Each row of a before or after table is a point. One or more steps were done to the points. Then noise was added and the rows were shuffled. The steps act on columns, c1 being the first. Write out the steps. A step turns or swaps two columns, mirrors them in a line or flattens them onto one, adds a multiple of one to another, or multiplies or shifts one. Angles are multiples of 10 degrees, from the lower column toward the higher: turns from -170 to 170, lines from 10 to 170 but not 90. Use the fewest steps. Two steps may share a column if one is a turn and the other turns, adds or multiplies; they go together, in the order done. Otherwise the lowest column goes first.
In the rows, 128 means zero.

Before:
[[126 137  75]
 [129 146 177]
 [122 158 107]
 [126 108 157]
 [113 131 126]
 [156 107 146]
 [128 112 100]
 [114 122 102]
 [156 142  95]
 [117 107  83]
 [143 120 104]]
After, 11 rows:
[[176 181 130]
 [105 110 114]
 [126 141 112]
 [148  66 157]
 [ 96 172 153]
 [ 97  81 129]
 [ 75 154 128]
 [105 102 143]
 [161  70 126]
 [109 218 121]
 [ 86  65 116]]
Steps: swap c1 and c3; multiply c2 by 3

Before (10 x 6):
[[126  97 145 119 130 105]
 [167 155 194 122 114 143]
 [132 140 130 136 154 103]
 [168 113 118 119 145 145]
 [105 143 112 138  73 200]
 [107  97 121 133 169 131]
 [ 88 165 180 153 145 133]
 [ 92 112 154 191 104 164]
 [171  83 183 127 110  78]
 [114 112 163 132 173 132]]
After, 10 rows:
[[ 95  83 183 127 110  87]
 [106 140 130 140 153 120]
 [105  97 145 113 129 124]
 [187 143 112 144  74 160]
 [156 155 194 118 113 105]
 [119 165 180 168 145 155]
 [126 111 162 133 173 138]
 [158 113 118 112 146 106]
 [124  97 122 137 169 143]
 [148 111 155 228 103 161]]
Steps: turn c1 and c6 by -70 degrees; multiply c6 by 0.7; multiply c4 by 1.6

Before (14 x 9):
[[114 146 122 118 129 107 145 120 127]
 [127 118 109 113 123 126 135 136 140]
 [127 120 116  92 114 114 111 114 116]
 [135 121 115  96 121 119 134 130 143]
 [122 131  89 112 113 109 120 124 141]
 [130 120 107 122 124 129 118 103 141]
 [115 142 101  96 131 127 117 108 135]
 [122 137  88 117 183 122 118 130 121]
 [114 111 109 117 120  60 127 103 126]
 [236 139 115 112 138 125 121 104 127]
 [122 120 117 122 111 130 112 130 124]
 [113 129  89 121 127 100 193 108  95]
 [152 141 111 118 158 123 115 107 135]
 [188 144 110 119 107 116 117 130 128]]
After (14 x 9):
[[117 127 142 119 116 115 142 143 128]
 [118 138 133 115 111 133 118 138 127]
 [110  85 143 114 162 133 124 164 135]
 [122 132 118  94 141 121 135 161 127]
 [249 124 109 110 142 128 130 148 131]
 [116 142 138 109 124 112 129 166 144]
 [162 108 115 113 154 120 122 152 131]
 [117 136 122 128 145 125 148 136 149]
 [182 153 136 113 132 126 124 144 140]
 [142 127 111 118 119 115 122 156 124]
 [126 127 111 117 111 118 132 154 195]
 [118 129 123 154 128 155 187 171 161]
 [130 130 134 103 118 112 149 140 135]
 [133 135 119  88 114 138 131 144 144]]
Steps: turn c3 and c8 by -110 degrees; add -0.7 times c3 to c1; turn c2 and c5 by 60 degrees; turn c4 and c7 by -30 degrees; mirror c6 and c9 in the line at 140 degrees

Before:
[[ 92 123 141 107 137  83 101  82 121 133 123 181]
 [142  92 160 132 110 102 129  94 143 101 158 182]
 [113 100 114  98 123 100 114 107 181 110 134 153]
 [ 67 105 167 127 118 113 126 124 162  90 110 166]
 [135 169 135  84 117 111 116 176 125 173 108 175]
 [ 92 124 127 135 100 144 124  69 151 115 142 177]
 [120 114 136 121  91 119  67 149 118 186  93 156]
 [ 90 107 175 123 122 125 126  94 186 164 147 178]
 [115 111 138 107 134 148 100 168  93 195 143 127]
 [ 95  92 134  77  98 112 143 106 134 123  96 188]
 [148 152 134  99 123 131  97 169 112 145 126 139]
 [142 130 159 138  86 100 166 138 117 131 126  19]
 [159 117 181 124 122 139 148 111 128 121  88  31]
 [102 101 115 143 142 103 145 107 159 125 105 205]]
After:
[[166 102 136  71 126 119  67 108 118 114  91 116]
 [136  84 104 135 115 110 114 123 183 157 147 132]
 [126  58 105 115  93 139 103 101 121 127 166 117]
 [125 139 127  59 114 107 100 160  90 121  98 120]
 [161 107 131 142 102 120 127 112 150 129 185  82]
 [148  85  97 164  70 113 125 111 164 101 126 113]
 [129 131 104 101 146 148  97 147 113 135  93 111]
 [129 196  95 134 161 112 149  85 130  85 122 199]
 [166 177 120 130 150 139 167 130 117  94 117 228]
 [165  69  81 117 101 100 144  90 134 145 133 100]
 [118  54 146 137  99 110 144  98 160 133 136  92]
 [145  64 107 157 144 105 130 137 142 100 174 111]
 [138  97 102  71 135 173 116 134 125 134  78  95]
 [141  88 111  93  90 110 124 128 186  84 166  96]]
Steps: turn c1 and c5 by 100 degrees; turn c2 and c6 by 110 degrees; turn c2 and c12 by 140 degrees; turn c4 and c10 by 70 degrees; turn c3 and c10 by -120 degrees; turn c8 and c11 by -60 degrees
